Each row of a before or after table is a point. One or more steps were done to the points. Then noise was added and the rows were shuffled. The steps act on how far a point lies along the listed directions, d1 being the first. Name the steps. A step turns or swaps two directions, mirrors them in a line or flattens them onto one, adds a multiple of one to another, or multiplies one. Angles are multiples of 10 degrees, from the lower direction toward the higher: turns from -170 to 170, lines from 10 to 170 but not 90. Use the fewest steps. Two steps may share a direction if one is a turn and the other turns, adds or multiplies; they go together, in the order done. Otherwise the lowest direction goes first.

Directions:
(1): [ 14 -23  54]
(2): [56 20 -6]
(3): [ 16 -52 -26]
Before (12 x 3)
[[  9  -8 -24]
 [ -6 -24   0]
 [-12 -29  14]
 [-18   8  10]
 [-14  10 -38]
 [ 26  -4 -27]
 [-26  20  11]
 [-12  21  11]
 [  8 -15 -11]
 [  2 -13  20]
 [  7  -8 -15]
 [ -4 -19 -16]]
After (12 x 3)
[[-17  39 -94]
 [  2  22 -15]
 [ -9 -28 -21]
 [ 26  -1  15]
 [ -1  34 -30]
 [-15 -21  -8]
 [-12  47 -25]
 [ 10  18  -1]
 [ 16  19 -18]
 [ 39 -22  39]
 [ 18 -23  51]
 [  0 -23  -6]]
Steps: multiply d1 by 2.5; turn d2 and d3 by -120 degrees

Directions:
(1): [ 33 -18  27 -26 -66   8]
(2): [ 28  32  52 -33  38 -10]
(3): [  9  50   4  42 -29 -43]
Before (8 x 6)
[[ -9 -18 -15  -5  -4  19]
 [ 27  18   2  10 -46   2]
 [-37   0 -37  25   8   3]
 [ -1  -2  39 -48  95  20]
 [ -2 -36 -16  -2 -21  10]
 [ 12  -4  -1  -7 -33   7]
 [ 27  27  36 -11 -12   3]
 [ -6  15 -17  25  33  -6]]
After (8 x 6)
[[ -7 -12 -30  27 -12   6]
 [ 13  21  13 -16  21   2]
 [-36   6 -33  23  19   3]
 [ 24  34  17  -6  12   3]
 [ -1   0   3  -5  41 -11]
 [ -8   6  -4  -3  23   7]
 [ 27  10  29 -14 -26  10]
 [  0 -54  -8 -12 -75  26]]
Steps: mirror d1 and d2 in the line at 40 degrees; multiply d3 by 0.4

Directions:
(1): [-43   3  76  12  -8 -29  17  23]
(2): [ 78  -1  37   5 -40   4  21  -5]
Before (13 x 8)
[[-44   3 -12  -8  39  -1  -9   6]
 [-25  -2  16  -6 -19 -29  -3  11]
 [-46   0 -80 -21  44   0 -38  -7]
 [ 27  15 -29  -2 -27   5   1  -7]
 [-20   3  11  10   9 -21   0   7]
 [ -7  -3 -86  -3  42  38 -15   0]
 [-26   4  54  21 -19  -2  14   1]
 [ 52   3  15   2 -39  14  13 -12]
 [-56 -10 -51 -12  18  -8 -10  -3]
 [-80  -5  15   7  30 -15   5  22]
 [-87   3  66   0  20 -17  13  33]
 [-12  11 -21 -12   5   5 -10  16]
 [ 11  -5 -22  -2   3  13   2 -14]]
After (13 x 8)
[[ 46   1 -13  -2 -29  21   4 -17]
 [-35   3   7  15  -1   9   0  -6]
 [-95   3  27  -6  34  -9   1  26]
 [-79  -5  17   7  29 -16   6  23]
 [ -9  13  -2 -10  -2  -1  -4  21]
 [-27   2   7  -8   9 -21  -9   8]
 [ 15  -4  -3   1  -4   8   8 -10]
 [ 10  -1  -3  10  10  18  12  14]
 [-29  -2  -1  -9 -11 -25  -9   8]
 [-21   3   3   8  12 -18  -3   6]
 [-38   3  17  -5  29  -7  -1  12]
 [ 30  15 -18  -1 -30   2   5  -4]
 [-45  -8   2  -3  -1 -20   8   7]]
Steps: flatten d1 and d2 onto the line at 130 degrees

Directions:
(1): [-49  29 -38  29  45   6 -14  11  10  22 -68]
(2): [-34 -69 -22  40 -12  -4  51 -11 -30 -35 -11]
Before (11 x 11)
[[ 35  -2  28 -20 -45   7  -3   7  18 -24  62]
 [ -9 -26  18  -1   1  12  36  10 -11 -18  -7]
 [ 15  40   0 -19  14   5 -48  14   8  26 -26]
 [  1  24   6 -29  22   4 -23  -2  14  30  10]
 [-49  -3 -30  38  25  -1   5  11   5  13 -27]
 [-24 -39  -7  31  -8  -3  33 -16  -7 -13 -13]
 [-49 -95 -33  57 -34  -4  82 -22 -50 -45 -24]
 [ 56  42  18 -40 -12  -5 -22   3  27   9  27]
 [-11 -18  21  -9 -29   0  11 -14   0 -39  29]
 [-10  52   6   6  27  -5 -28  19   5  55 -45]
 [-36 -40 -33  38   1  -6  40   3 -21 -19 -24]]
After (11 x 11)
[[ -4  22 -13   1  18   8 -36  14   1  17 -42]
 [ 13   7 -14  -1  -1  -7   5   0  10  -7  -8]
 [ 10  -5  -3   2 -11  -4   9   7  -6  -5  10]
 [-22  21 -10   9  15  -1 -15  18  14  27  -5]
 [  6 -30   8   5 -41   7  16   3   6 -34  40]
 [-20   8 -11  -9  29   2 -13  -5  10  24  -7]
 [  6 -16  26 -13  -6  15  26   9  -6 -12   3]
 [-18  46   1  12  31  -3 -22  19   2  52 -49]
 [  8 -16  13   6 -14   0  12 -15   5  -5  16]
 [ 22 -34  13  -8 -48  -6  36 -19 -24 -22  29]
 [-11 -20  21  -6 -32   2  13 -15   6 -43  30]]
Steps: flatten d1 and d2 onto the line at 150 degrees

Directions:
(1): [ 21  23 -19 -72  -1  48 -17 -41 -34  33  50  -5  11 -33]
(2): [ 54  11  39 -18 -65 -12   6  30   7  31  10  58  19  40]
(3): [  0  37 -34  35 -33  35  37   0 -23 -54  -2  60 -13 -46]
(4): [-53 -63  48  18 -31  33 -26  13 -33 -12  54   9 -13  -3]
(5): [-69  52 -22 -33 -11 -55 -25  55 -10   6  19  10   9 -12]
Before (13 x 14)
[[-15 -12   5 -29  19 -38 -28  29  31  48 -20 -41  18  34]
 [ 56 -12  -2 -42  56  31   2 -80   7  39  -1 -50   7   5]
 [-95 -30 -25   9   6  18 -48  23 -36 -32  54 -28 -15 -44]
 [ 47 -22  31  13 -39 -12  13  13  31  -2 -16   9 -10  48]
 [ 33 -12  35 -15 -33  -5   0  -5  14  25  -5   7  10  34]
 [-58 -15 -15  13 -36  31  -2  16 -57 -26  50  36  -3 -30]
 [ 50   2  -7  -5   6  23  14 -31  11   2  15 -13  20  -7]
 [ 18   0  17 -11   4 -35   5  38  14  43 -31 -21 -16  18]
 [ 34 -25  44 -52   2 -35 -38   9  10  51  13 -16  13  41]
 [-23 -15  20  -6  -3 -41 -16  34  25  38   6 -12  12  19]
 [  3 -23  46  19  -1 -31 -10  11  28  29 -17  -9   8  64]
 [-46  20 -11  10   0  -8   2  33  -6 -39   8   7 -20 -27]
 [ 56 -14  -1 -73 -18  20  -6 -25  -2  44  46   2  18   7]]
After (13 x 14)
[[  4  -6  35  -9 -40 -21  -4  21   8  18   3  14   7  28]
 [ 23 -11   5  29   3 -31  17  18  42  20 -31  -7  10  25]
 [-11 -24  20 -11 -12  12 -20   2  -8   2  52 -15  17  -7]
 [ 19 -36  21 -65 -15 -17 -25   6  11  51  44 -15  20  34]
 [ 11 -49  22  32  15 -19   2  16  44  15 -48 -28   7  45]
 [ 20 -35  33  33 -10  -8  12  31  10  19 -33  -4 -28  21]
 [  0  -4  26  11 -65 -20   5  42   9 -17   8  32 -14  30]
 [ 25 -27  50 -11   3 -58 -24  30  27  28 -15 -10   7  55]
 [ 17  69 -78 -40  10 -11  16 -11 -16  11 -10   9  21 -26]
 [-18  -5  33  44 -15 -40   2  33  24   0 -27  16  -1  51]
 [  7  55 -88 -20  62 -28  -5 -13  21  -9 -34 -51   6 -30]
 [-60 -64  55 -21  27  -9 -48  -1 -14  33  50 -50  -2  19]
 [ 27  31 -29   3  23  17  23 -15  10 -29 -19  -1 -13 -29]]
Steps: turn d1 and d3 by -40 degrees; turn d4 and d5 by 130 degrees

Directions:
(1): [ -5  16   7 -10  -8  -7 -10 -13  -9 -61  -7  -6  54  36  54  64  26  34]
(2): [ -5  -3  20 -95 -23   3  -8   1 -47   0   9   9 -64 -16  15   9  17  18]
(3): [ 39  29  43  23  23 -13 -43  -6  -9 -10 -72  22 -22 -10  33 -39 -23  30]
(4): [  8  32  38  -9   1 -19  27  -6 -30 -14  66  -9  43 -41  11 -26 -63  12]
(5): [-61 -27  55  19 -14 -73   7  38  -8 -15 -24 -34 -16   8 -24  10  -7  -4]
(6): [ 18  67  13 -15 -34  18 -42  50  25 -42   3 -14   3  -9 -34   2   9 -53]
Before (14 x 18)
[[-21 -29   1 -21  -7   9  10  38  17  46  23  -4 -47 -18 -25 -18   7 -37]
 [-22 -41 -30  -5 -26  -5  -3 -17   0 -12 -30   0   3  50  29  68  57   3]
 [  6   5 -18   7 -13   7 -15  -1   6 -14 -13  -3  -4  -6 -13  10  16 -10]
 [-12 -49 -39  17  23  18  20 -15  26  33  16  -4   2   6 -27   6  11 -10]
 [-27 -50  -8  30 -10 -20  12   5   9  15 -14  -2 -15  34  10   9  10   1]
 [ 15  15 -24   5 -20  11 -15   7  13 -23 -13  -4  45  20  14  44  27   9]
 [ 23  15 -32   6   2  49 -31   6  25  14 -35  17 -18  16  -6  -1   7 -17]
 [-34 -49 -23 -25   6 -10   9 -40  -8  18 -28  17 -25  28  26  41  46  46]
 [ 20 -14  -5   8  24   0  -2 -25 -15  13 -20  25   7   2  32  11   0  48]
 [-43 -40   5  39  16 -36  -3  -2  10   4 -73  17 -20  42   6  43  31  20]
 [ 42  13  43  53  20 -19 -42   9  15  19 -35  -5 -30 -29 -18 -70 -41  -7]
 [ 18   5  20  28  17 -24 -10   2   9  23 -31  13 -28  -6 -13 -49  -3  -7]
 [-38 -51 -35  -6  22  -9 -11 -16  11  -8 -40  17  18  61  46  50  45  46]
 [  5 -44 -31  45  28 -10  40 -31   5  45   9  12  34   9  12 -31 -29  25]]
After (14 x 18)
[[ -5  17 -51  26  -8  36 -11  12  53 -13  -8  14  29  35 -25  54  45 -41]
 [ 30  11  -4 -16  10  32 -43   7  20   3 -34  12 -43  -8 -18 -13  15 -14]
 [-25 -37 -25 -38  -8  22   8  -1 -11  31  -1   5 -42  16  -6  21  13   3]
 [ -3 -20 -20   3  -4   1   1 -17  -7   1 -12   0 -11  -3   0  12  15  10]
 [-17  21 -29 -24 -15  17 -51  35  41 -52 -28   3  26  52   8  54  55 -12]
 [  2  -6 -23   0  -1   3  29   0  15  32  49   1  -1  -6 -34 -21  10 -32]
 [ -4 -26  13  35  20  -5  -6  29  29  48 -29   6 -38 -10 -10 -41 -10 -20]
 [ 19  11 -25  28 -19  25 -23  18  35  -6 -12   8  -1  27   2  -1  16 -30]
 [  9 -30 -32  -4   0  20  35 -15   8  49  95 -18   6 -29 -38 -24 -19 -24]
 [  0  -2 -18  14 -29   1 -36   3  19 -33 -58   0   7  49  21  55  54 -14]
 [ -2  24   4 -31 -27   4 -11  29   1 -24  27  -8   9  -5 -19  36  17 -12]
 [-25  30   1   2 -29  -9 -41  32  40 -39 -38 -12  -1  27 -27  42  49 -28]
 [ 48  57  -9 -45 -28  37 -32  27   8 -11  15  12  -8 -17 -14 -30  -4 -31]
 [  9  -9 -17 -21 -14   4  -8 -12 -15  -8 -22   7  17  18  37  44  28  39]]
Steps: turn d2 and d5 by 100 degrees; mirror d3 and d4 in the line at 80 degrees; multiply d6 by -1

Directions:
(1): [-30 -80  17  -5  -7  -3  -2 -69 -17  38  53  39 -36 -14 -26 -29 -45 -39
 -20  15 -25 -35  -1 -33]
(2): [-26  28 -55 -37 -50  34  -2  -3  -6  10   1  -8 -21 -48   5 -72  80 -16
  41  18  -6  -4  26 -39]
(3): [ 10 -43 -17  17  40 -11  32  40 -24 -27  19  53  51  30  44 -56  39  51
 -20  -3 -23 -58   6 -13]
(4): [ 15  -2  48 -54 -21 -46  24  -9  62 -44 -45  49  18  25   0 -11  16 -48
  11 -25 -12  21 -30 -62]
(5): [-15  15 -28   9  20 -27   9 -70  -8  19 -76  61  -2  -3   9  48   5  24
  44   8 -28 -20  68  16]
Before (9 x 24)
[[ 34  -3  42 -29 -24 -20  19  20  44 -36 -16  -3  30  30 -15   5  -9 -32
  -12 -24   1  23 -43 -26]
 [-22 -40 -21  25  11  -9  -9 -27 -26  30  25  45 -10 -10  -8 -12 -12  27
   -3 -17 -30 -40  33   0]
 [-31  16 -13  -8  -5  -6  -7 -76  25  46 -25  30 -33 -26 -29  50 -14 -22
   30   4  -9  20  44   1]
 [-36  19 -58 -16 -38  37 -26 -58  -4  39  -4  -8 -44 -51  -5   4   4   7
   51  24  -6  20  54  14]
 [ 13  45   8  -1 -14  -2   5  46   8 -10  -6 -44  21  19 -14  18  -9   1
   -6  -3  37  24 -17  15]
 [ 29  -3  59 -11  15 -10 -12  55  23 -35   0 -31  33  24  -7  34 -45 -23
  -37 -43  26  56 -62  -6]
 [ 19  27  17  15  38 -16 -11  39  28 -18   2   0  34  27  25  33 -10  16
   -6 -20  11  11  -5  25]
 [  5  10  27 -28  -9 -19   5  11  36 -26 -33  10  26  28   6   9  20 -13
    6 -11   1  33  -1 -15]
 [-13  -2 -14   7  16 -27   4 -58 -10  18 -42  52 -12 -13  -2  10 -11  11
   27   7 -18 -25  34   5]]
After (9 x 24)
[[ -9  39 -14  17  23  -1 -26 -34 -17  24 -67  -9  -2 -20 -10  95 -37  11
   25 -11   6  41  39  42]
 [  6 -18  11   3  -6  14 -12  30  -7   2  60 -34 -16 -17 -16 -47 -19 -14
  -29   0  16  -4 -47  -9]
 [  5  19 -39  32   3  20  -7 -24 -29  32 -19 -23   0  -7 -13  51 -19  33
   14  15  -4  -5  44  53]
 [  5 -45  35  21  30   5   3  34  13   8  81  -8  14  21 -13   0 -43   0
  -61 -13  13   2 -41   6]
 [  0  60  -5  -6  -4   2 -30  10  33   5 -10 -25  -3 -13   4  37   5 -10
   24  -8  16  35  10  20]
 [-17 -28   7 -20 -40   0 -14  -4  11  11  49  10 -23 -19 -28 -47   0 -29
   -8 -30 -11  -2 -13 -43]
 [ -9  12 -21  23  11  23 -16  16 -21  15   4 -30   9   4   3  23   5  32
   -5  12   9  12  31  42]
 [ 21 -66  26  -8  17 -10  18  43  24 -43  52  31  43  40  29 -40 -24  24
  -38 -18 -10  -7 -43 -19]
 [ 11  46  -3   4   3 -22  14  13   2  -5 -49  -2  27  26  -3  42  -9  19
   13  -1  20  10  15  20]]
Steps: mirror d2 and d3 in the line at 40 degrees; turn d4 and d5 by 170 degrees

Directions:
(1): [-34   7  26 -11 -34  58 -35 -70 -46  14  -4  28  24 -37  15  61  23  31
 -15 -11  60  18 -56  12   9  13 -53  11  61 -15  11  -7]
(2): [-42   0 -24  -3 -21 -13  44 -13 -43  27  18  39 -33  66  22  14  31  28
  -7  83 -28 -25 -11  78 -28 -27  13  12 -16 -52 -35 -20]
(3): [ 37 -21  24  17  69   5  11  15 -30  -9  20 -39  26 -36 -29   1  33 -23
  77  54   7  13 -25  68 -37  24  14  18  22  -1  75  -5]
Before (12 x 32)
[[-38  19 -20   2 -50 -17  23  -8  -2   3  -5  39 -14  31  30  -8 -15  20
  -44  -1 -16 -26  18 -23   4 -34   0   4 -30 -25 -44  -7]
 [-14  -7 -13   7 -11  -2  27   0 -33  21  24  28 -10  44  14  24  37   9
   29  95 -20 -14 -21  73 -41 -18  30  18 -11 -24   1 -25]
 [ -6  -5  12   5   6   4   2  -2  -2  -3  -3  -2  12  -6   9   3 -12 -10
  -29 -27  10   1   3 -18   9   4 -13  -9  -1  21   2   1]
 [-20  12  15  -6 -38  31 -21 -22  11  -7 -10   4  12 -24   9  14 -10  15
  -22 -52  32   1  -5 -44  39  20  -9  -8  24  16 -10   8]
 [-13  23 -11  -3 -26   0  -6 -13  20  -5 -11   8   3 -10  11  -5 -16   0
  -40 -39   8   2  12 -42  27  -5 -12  -2   1   7 -28  -5]
 [-16   6  -8  -5 -13 -17  -2   2  23   4  -9  -2 -20  29  10  -9 -14   6
  -23 -19 -10 -13  23 -27  -1 -21   9  -9 -28   8 -39  -8]
 [ 13 -18   3  -2  35  -1  -1 -12 -30   2  27 -10  12 -10 -13  27  35  -9
   38  49  -2   1 -33  54 -28  21   3  11  21   2  41  -3]
 [ -7  10  -2  -4 -21  -3 -28   4  36  -9 -18  -2  -9  -5   9   3 -19  -2
  -43 -86  14   0  21 -62  18  -1  -1 -15 -17  25 -31  13]
 [-13  11  13  -2 -20  28 -25   1  -2  -1 -21  10  -2 -28  18  -1 -18   6
  -30 -52  18  13   0 -44  26  22 -25  -8  -2  15 -10  26]
 [-28  13  -2  -7 -45   7  -5 -17  12   7 -12  27  -3  -3  33   6 -23  22
  -43 -39  -8  -2  -3 -39  32  -6 -18  -2   2   7 -44   1]
 [-11   1 -26  -3 -14 -14   8   3  -8  10   4   6 -18  30  10  13   5   7
  -20  37 -19 -21   4  18   2 -19   6  -6 -15 -10 -17  -1]
 [ -3  17  11   0 -15  40 -45 -36  -5  -7 -12   4  24 -48   5  36   0  19
   -5 -38  46  27 -34 -15  18  19 -18  -9  52  11  31  -6]]
After (12 x 32)
[[ 34   4  13   3 -14  18 -48  12  51 -17 -15 -14  32 -45  -6   2 -28 -23
    1 -63  22  20   9 -86  22  13   2  -9   4  59  19   9]
 [ -7  -4  -3  11  21  -5  31  31 -33   8   6   4 -22  16   9 -18  15   1
   18  48 -26  -7   2  51 -21  10  17   7 -28 -18   4  11]
 [ 16 -12  11  15  40 -12  29  22 -15  -2  15 -18  10 -16  -1 -10  13  -8
   47  44 -28   0 -13  50 -19  10  19  16   1  -1  28  -6]
 [  3   4  -6  10  25 -10  28   2 -19  -1  14  -9   6  -4  -6  -5  23 -11
   23  45  -6  -1  -7  49 -17   1  12  17   5 -15  16 -17]
 [ 25  -4  24  22  37   5   6   5 -20 -21   8 -24  39 -56 -13  -5  11 -19
   48  13  17   7 -13  14 -22  12   1  20  13   1  65  -2]
 [  4  11 -40   9   4 -40  31  37  21  -4   5   1 -32  51   5 -27  -8   4
    1  32 -48 -15  28  21 -11 -18  56 -14 -36  -9 -16 -12]
 [ -1  -6  22   3  26  12 -10 -17 -21   4   5 -20  11 -16  -6  18  22   2
   31  15  22   5 -20  30 -25   4  -5   9  17   0  24 -14]
 [ 22  -5   4   3  14   9 -26   3   5  -8  -3 -26  16 -34 -10  16   0 -13
    5  -6  16   5  -9 -12  12  10 -10  -6  16  21  33  10]
 [ -5  -6  -8  10  12 -17  42  26  -7  -3  17  -9 -13  29  -4 -17  16   0
   30  51 -26 -23  11  48 -10   6  46   5 -17 -14   1  -6]
 [-11 -10   5   9  15  -8  24   4 -19   3   8   1   1  16  10   1   3  -7
  -15  18  -6  -8   0  24  -9  -3   2  -2 -10   2   3  -6]
 [-11  -9   1   9  26  -6  21   1 -40   7  19  -3 -12  17   1  21  45   3
   28  44   0 -10 -20  82 -44  -1  20  15  -5 -27  13 -12]
 [ -1   4 -21 -17 -24 -18 -24  -1  41  -4  -2   8  -9  12   8   1 -26  -5
  -43 -48 -14  -8  18 -66  26   2  -2 -18 -15  33 -32  12]]
Steps: multiply d1 by -1; turn d2 and d3 by 170 degrees
